Rows are points. Each copy is the shape, with its points in the same order, turned, moved and blurred by noise. Say if it was mirrored as well.

Shape (6 x 2):
[[ 4.0 -6.9]
 [ 4.0  7.5]
 [-1.8 -3.1]
 [-1.1  1.7]
 [ 0.6  5.9]
 [ 2.5 -3.1]]
Copy 1 (6 x 2):
[[ 2.2 -5.5]
 [ 2.3  8.2]
 [-4.2 -1.5]
 [-2.7  3.4]
 [-0.8  7.0]
 [ 0.9 -2.2]]
Copy 1 is: only turned
Copy 2 (6 x 2):
[[-6.8 -1.2]
 [ 2.1  9.9]
 [-0.2 -1.5]
 [ 2.4  2.8]
 [ 3.2  6.7]
 [-2.7  0.3]]
Copy 2 is: mirrored
Copy 3 (6 x 2):
[[ 2.6 -6.1]
 [ 4.0  8.6]
 [-2.9 -1.6]
 [-1.6  3.4]
 [ 0.7  6.8]
 [ 1.1 -1.6]]
Copy 3 is: only turned
Copy 4 (6 x 2):
[[ 0.5  7.8]
 [ 7.4 -4.3]
 [-3.3  1.3]
 [ 0.7 -2.6]
 [ 4.1 -5.4]
 [ 1.0  3.1]]
Copy 4 is: mirrored

Shape (5 x 2):
[[ 0.9 -3.1]
 [-1.0  8.4]
 [ 7.6 -1.7]
 [-0.6 -3.1]
 [ 0.3 -3.8]]
Copy 1 (5 x 2):
[[-3.0  2.9]
 [ 6.4 -4.2]
 [-6.6 -3.1]
 [-2.4  3.7]
 [-3.0  3.7]]
Copy 1 is: only turned
Copy 2 (5 x 2):
[[ 3.2  1.1]
 [-9.3  1.2]
 [ 2.6  7.4]
 [ 2.8 -0.6]
 [ 4.2  0.1]]
Copy 2 is: only turned

Shape (9 x 3):
[[  0.8  -1.0   3.1]
 [ -0.4   5.5  -0.4]
 [  2.2   3.9  -4.5]
 [  3.6   4.2  -1.1]
 [ -1.3  -2.3   4.1]
 [ -2.1  -1.7  -3.1]
 [-13.5   3.7  -3.7]
 [  4.6  -1.9  -0.3]
 [ -0.1  -1.8   6.4]]
Copy 1 (9 x 3):
[[  0.7   3.2  -4.0]
 [ -3.9  -1.7  -5.7]
 [ -6.8   0.3  -1.2]
 [ -5.7   2.1  -4.5]
 [  4.1   2.1  -4.7]
 [ -0.8  -0.6   1.0]
 [  1.3 -13.5  -1.9]
 [ -1.7   5.6  -1.1]
 [  4.8   3.5  -7.0]]
Copy 1 is: mirrored
Copy 2 (9 x 3):
[[  1.0   2.1   0.2]
 [ -4.8  -0.7  -0.6]
 [ -4.9  -4.2   4.1]
 [ -4.2  -0.6   3.9]
 [  2.7   1.5  -1.2]
 [  1.8  -5.5  -0.9]
 [ -2.4  -8.6 -12.0]
 [  2.0   0.0   5.1]
 [  2.6   5.2  -1.3]]
Copy 2 is: mirrored
